Rows are points. Two turns around zero, p and q, are shown by what they do to some points. Write where each new point lands after one turn and then the other. Backwards means that the second turn is done in reverse. Each puzzle has new turns, and all numbers are rounded.

Turn p:
[ 37 -37] => [ 18 -49]
[-42  -1] => [-39  16]
[ 5 38] => [20 33]
Turn q:
[30 32] => [13 42]
[-58 -30] => [-39 -52]
[41  3] => [36 21]
[-13  -5] => [ -9 -10]
Where do these land?
p, then q: [  6 -36] => [  7 -36]
q, then p backwards: [-24 -23] => [  2 -33]
q, then p: [14 72] => [12 72]
q, then p: [  4 -13] => [  4 -13]

Turn p:
[-23  41 -59] => [-60  -3 -46]
[43  2 18] => [36 30 -5]
[-23 -27 -10] => [ -3 -36   6]
[  3 -16  51] => [27  9 45]
Turn q:
[-40 -38 -46] => [-58 -32 -28]
[53 48 25] => [63 42  4]
[-41  32 -16] => [-41  36   1]
[ -2 -47   7] => [ -4 -47   6]
[26 -6 -1] => [ 23  -8 -11]
[ 4 11 31] => [16  9 27]
Where do these land?
p, then q backwards: [  3 -51  -5] => [ 32 -37  15]
q, then p: [  6  59 -22] => [-41  39 -28]
p, then q: [14  2 61] => [46 27 33]
p, then q: [-2 14 22] => [ 6 18 19]
q, then p: [-48  17 -42] => [-63 -19   7]
p, then q backwards: [ 26 -40 -13] => [ 45 -20  -1]

Turn p:
[-52  -4 -35 -19] => [-47 -11 -34 -30]
[21 76  2 12] => [ 20  41 -38  53]
[ 12 -21  -3 -13] => [ 14 -15   7 -17]
[-24 -24  18 -10] => [-18   6  21 -28]
[ 18 -35  29 -14] => [ 23  -2  37 -26]
[ 26   7 -10  44] => [  8 -19   9  48]
Turn q:
[-37  11 -13  15] => [-29   6 -32   1]
[-10   4  14 -46] => [ 13  27   7 -39]
[-10  35 -43 -30] => [ 30  26 -50  -7]
[ -4 -32  13  -6] => [ -8 -19  18 -22]
[ 47 -37  25   5] => [ 18 -33  53   5]
[14 20  4 62] => [-23  -6   4  62]
Where do these land?
p, then q backwards: [-21  10  -7 -29] => [-32   5 -10 -17]
q, then p backwards: [-22  41  14   9] => [-27  37  18   6]
q, then p: [  9  44 -53 -33] => [ 40 -32 -45  35]
p, then q: [ 29 -46  17 -16] => [ 23   1  51 -20]
p, then q: [ 19 -31  24  25] => [-17   2  47   1]
p, then q backwards: [-13 -19   5  45] => [  8 -14  30  38]

Turn p:
[-25   6  18  -3] => [-14   2  27  -6]
[ 13  17 -49 -11] => [ -8  24 -48 -10]
[ 12 -26  76  45] => [ 49 -31  65  33]
[ 1  7 -5 27] => [11 19  3 18]
[ -1 -43 -44  -5] => [-26 -19 -43  31]
[  1  39   4 -53] => [-10   5  -5 -65]
Turn q:
[-36  24  16 -12] => [-44 -16   1   8]
[ 45 -20  37  13] => [ 32   5  46 -29]
[ -5 -16  -6  21] => [19 -8  3 18]
[ 48  10 -35  34] => [37 56  1 14]
[-53   2 -11 -57] => [-45 -39 -50 -12]
Where do these land?
q, then p: [ 23 -17  54 -32] => [-16 -54  11 -38]
p, then q: [-26  42   2  16] => [-47  14  18  -5]
q, then p: [24 40  7 19] => [  8  28  34 -24]
p, then q: [ 18 -30 -21 -32] => [ 28 -15 -40   9]
p, then q: [-39 -35 -41  29] => [-5 -8  9 71]

Turn p:
[ -9   9  -6 -19  22  17] => [ 9 -8 -1 -4 33 10]
[ -5  27 -10  26 -47   9] => [-44  38   3   7 -13  14]
[-10  22   3  14  10 -45] => [ -4  18  -3  -3   4 -50]
[-9 16 -9 63 17  8] => [-15  18 -10  61   8 -17]
[ 23 -38 -33 -50 -16  22] => [ 24 -17 -28 -38 -14  55]
[ 1  3 32 29 10 13] => [-3 -7 29 34 -2 -8]
[-32 -32  42 -31  24 -47] => [  8 -57  12 -34  -3 -54]
[ 42  -7 -18 -32 -19  22] => [ 26  14  -2 -23 -14  49]
Turn q:
[  8 -21 -60 -46   7  42] => [ 26 -11 -70  -7 -44 -17]
[-23 -19  14  14   7 -19] => [-22 -25  11   0  22   1]
[ -9   9   7  19 -27 -24] => [-24   6  34  -3  -4  -9]
[ 15 -15  28  14 -10 -33] => [  6 -18  45   7  12  -2]
[  3  13 -57  15  16 -29] => [-11  14 -16  22   5 -60]
[ 5 15 40  7 12 76] => [ 10  25 -23  12  -2  80]
[  2  17  29 -23  -5 -14] => [ 15  10  21 -30  12   8]
Where do these land?
q, then p backwards: [ 21 -21 -39 -26  22  -7] => [  2 -27 -12   6  38 -36]
p, then q: [-30  24  20  24  18 -36] => [-17  -9  28  -8  43 -32]
q, then p: [ -3 -29 -13 -47  25  28] => [ 28   5 -45 -14 -16  36]
p, then q backwards: [  3 -25   5  18 -29  19] => [ -4 -17   1  19 -28  27]
q, then p: [ 35 -14   0  -6  12 -25] => [ 31   4   9  10 -29 -16]
q, then p: [-66  42  -9 -29  -3 -38] => [  2 -17  -9 -65  54 -31]
q, then p: [ 29   7  26  22 -28  30] => [-23  14  39  26  -7  29]
q, then p: [ 10  15  10  45 -17  29] => [-39  13  21  35  11  10]

Turn p:
[  6   2  31  11 -16  60   0  72] => [ 14  -4   9 -11   6  45  26  84]
[ -6 -19   0 -33 -28  58  28  42] => [ 22 -47 -17 -21  14  29  45  40]
[-54 -12 -14 -31 -37 -34  -8  16] => [-38 -47 -21  12 -39 -31  18   5]
[ 31   6 -51  24  49 -34 -15 -32] => [-15  52 -21  31  31  -5 -25 -55]
[ 27   2 -11   9 -15  -9 -57 -44] => [  6  22 -24   4 -37  21 -50 -32]
[-68 -72  15 -24 -27 -51   1  -1] => [-58 -93  15  14 -21 -28 -16  -9]
[-10 -14 -13   1  -3  45  -8 -10] => [  9 -12  -1  -1  -5  44  18 -12]
[ 10  31  37 -25  43  14  27  22] => [  0  26  22 -52  33 -15  23  23]
[ 10  48   0  41  31 -20  17 -36] => [ 19  60  33  16   5 -28  -2 -31]
[ 55  29   6  27   3 -30  15 -29] => [ 42  43   4   9  14 -32 -39 -13]
Turn q:
[ 41  76 -42  37 -64  25  59 -72] => [ 10  82 -14  63 -36 -34  59 -84]
[  4 -17 -12 -51  39   2 -34  38] => [ 22  -1  -1 -17   4  29 -36  65]
[-36  -4 -25  46 -43   1  14  24] => [-65 -10   6  41   0 -11  23  -2]
[ -4  18   0  45  16   4 -20 -13] => [ -5   6  18  17  39  -1 -12 -30]
[-16 -29 -21  44   9   6  40  -7] => [-24 -21 -40  25  31  -3  30 -14]
[  2 -42 -10  15 -26  -8 -17 -11] => [-30 -21 -22   6 -17  14 -23 -19]
[ 41  -1  42 -45  15 -22  -7  41] => [ 54 -32  21 -21 -29 -16 -23  39]
[-18   1  17 -44  24 -40 -13   1] => [  6   4   1 -55   3 -20 -23  30]
[-15  -2  50 -46  30  32 -23  -2] => [ 31  -7  30 -58   6  42   6  15]
Where do these land?
p, then q backwards: [-40 -45 -37 -49  49 -27  55 -19] => [-46 -18  40  86   7 -18  36 -28]
q, then p: [ 37  42   1  -6   5  34 -22  -5] => [ 44  39  14 -18  -8  10 -22  16]
q, then p: [-13 -51 -52  17  -7 -31  -1  -4] => [-44  -2 -19  49 -18  20  29 -22]
q, then p: [ 10   2  40  13  -9  44 -38  -9] => [ 31 -12  30 -40  -8  37 -18  -9]
p, then q: [ 26  -6  11  32 -39  14  12 -36] => [ 31 -17   8  25 -24  15 -32 -36]
q, then p: [ 17  17  31 -43 -46  29 -25  41] => [ 41 -34  12 -21 -30   8 -16  63]
q, then p: [  5  26  20  10 -20 -29 -36  -9] => [-13   3  13 -23 -41 -12 -33  -6]
q, then p: [ 20 -57 -14  26  31 -39  36 -10] => [-33  -7 -41  49  34  11 -13 -43]
p, then q: [-61  72  -2   0  35   4  18  50] => [ -7  -4  16 -10   2 -76  78  28]
